Each row is a point. A path goes straight from each point to the next, and from the last back to the first. The post is the endless flat space through its rows: a point in 2 columns, a line in 3, a plane in 4, and so on, so that a path can go around it. Count how often the path circles the post. Going back the other way cancels.
In the rows, zero is written as 128.

Post, 2 rows:
[[115 141 126]
 [188 108 109]]
Path:
[[176  93  96]
 [141 142  54]
 [200 166 109]
 [116 173 178]
 [113 112 140]
 [137 102 105]
 [144 113  43]
 [226 119  96]
 [186 171 170]
 [ 81 137 163]
 [126 135 164]
 [166 137 141]
 [102 122 171]
 [144 149 178]
 [167 180 163]
 [206 132  55]
 [139 106  72]]
Times around: 1

Post (10 x 11):
[[101 144 119  87  77 138 102  79 155 123 137]
 [134 142 100 179 145 131 154 129  56  95 168]
 [138 154 120 121 135 210 122 145  56 153 156]
 [146 152 128 143 152  76 213 131 124 165 105]
 [109  87 182 131  81  88 153 129 103 107 177]
 [ 96 159  69 163  80 105 140 192 208 184  60]
 [ 71 142 101  83  37  94 101 135 115 102 159]
 [153  40 168 127 112 136 135  96 106 121 108]
 [149 187 145 134 165  56 153 168 184 163  60]
 [159  95 116 100 200 135 167 104 125 142 145]]
Path:
[[159 108 168 122 106 115 196 162  94 135 137]
 [175 155 198  65 131  94 181 108  29 131 188]
 [148 140 132 188 108 102 184 157  63 189 129]
 [ 76 141  87  98  75 131 105 168 167 173  90]
 [117 101 179 192 146  77 162 111 122  36 125]
 [149  87 132 106 161 136 136 143 182 139 121]
 [113 136  71 178   7 110  86 115  66  61 162]
 [106 141 139 196  84  89 125 101  89  93 194]
 [127 131 140  73 144 124 162 120 136 193 118]
 [106 160 120 106 125  75 118 186 112 103 100]
 [120 152  54 156  87 171 150 125 136 142  89]
 [169 107 126  92 174  49 164 185 177 154 112]
 [116 213  77 210  95 112 169 136  96 147 138]
 [144  97 111  42 104 195 134 136 171 226  88]
 [146 107 144 104 124 145 160 109 144 157  84]
 [ 85 120  63 112  83 199  99  95  66  76 117]
 [ 65 137  92 117  38 126 110 139 123 142 126]
 [ 95  64 128 143  67 124 176 120 174 139 127]]
Times around: 2

Post:
[[178 119 105  97  65 115 168 158 207 146 121 164 116 164 143 100 125 217]
 [149 121 107  90  85  84 167  82 214 146 141 181  60 157 136 113 139 167]
 [162 158  84 142 150 161  75 130  94  62 117  94 122  89  47  76 156 112]
 [177 125  55 155  73 162 167 123 173 161 137 173  83 171 142 147 146 169]
 [143 133 137 103 124 161  76 172  99 107 166  58 119  68  62 153 156 123]
 [129 164 144 129 118 160 133 120 108 152 150  77 120 137  99  85 137 127]
 [107 124 155 136 175 169  87 129  87 121 112  72 138  53 124 130 162 137]
 [ 62 166 142  78 175 181  81 162 139 108 131  98 121 136 120 123 105 110]
 [103 107 100  63 112 145  95 135 115 127 122 114 127 139 147  79  97  80]
 [ 90 106 168 104 154 142  62 149  84  94 155 108 122 154 144 125 133 137]
 [114 159 155 169 142 115  83 157 114 110 146 102 145  96 149  97 103  95]
 [133  95  74 154  85 102 158 148 196 166 100 153 113 198  84 134  92 178]
 [160 145 107  98 249 152 130 146 116 100 170  81 127  94  69  83 146  87]
 [135 156 103 156 128 111 108 159 129 102 144  74 171 111 106 138 216 149]
 [155  93  77 137  92 148 150 118 237 149 140 120  59 185 143  79 112 157]
 [186 136  62 132  84 113 116  79 200 195 141 130  88 165 150 125 122 201]
 [ 90 142 123 127 150 161 109 120  88  83 178  67 158  87 116 106  92 126]]
Path, 21 rows:
[[100 179 185 132 165 146 115 148 156  94 203 117  65  77 104 156 116 167]
 [123 161 117 141 134 128 136 142 167 181 154  99 100 159  88 101 141 162]
 [139 147  68 125 150 158  98 108 164 147 134  37  87 163 125  71 181 129]
 [126  93 116 120 181 109  96 117 179 126 118  79  53 149 117 130 163 129]
 [155 143 132 183 117 226  92  92 113 109 150  59  64 143  64 109  93 160]
 [134 127 100 182 178 151 144 101 114  63 166 100 186 131  81  72 175 134]
 [142  86  78   9 144 117  89 197 198 136 121 179 140 174 109  74 115 137]
 [162 165  64 117 119  76 115 145 135 149 162  95 155  95 119  68 156 128]
 [168 165  67 140  64 124 135  68 134 176 120  57  82 122 117  58 157 112]
 [ 74  82 114  86  97 121 117  39 135 132 132  91  51 195 158 130 109  90]
 [150 105 104 144 180 155 131 106 210 166 151 135  70 179 187 103 119 111]
 [170 120 113 152  79  72 136 180 208 139 131 156 155 165  70  34  97 108]
 [141 117 102  89 184 158 146 165 122 127 221  70 139  66  89  80 129 109]
 [169 121  62 190 196 133 172 188 189 112 159 119  70 176  44 111 110 142]
 [ 94 142  77 121 167 165 146 106 119 109 117 106  90 141 139 137 106 143]
 [103 115 149 114 101 204  81 129  80  92 105  59  96 122  79 119 122 107]
 [130  87 131 106  69 120 127  66 163 200 147 100  79 143 121 146 137 170]
 [150 115 161 127 221 118 137 148 201 141 152 116  69 175  76  87 199 123]
 [116  94  82  79 112 161 111 150 175 109 142 134  71 136  70 137  85 147]
 [ 87 198 108 109 141 140 103 153 137 125 170 118 115 198 122 151 129 124]
 [ 86 102  69 128 177 132 109 141 183 167 123  98  80 170 147 134  58 104]]
Times around: 3
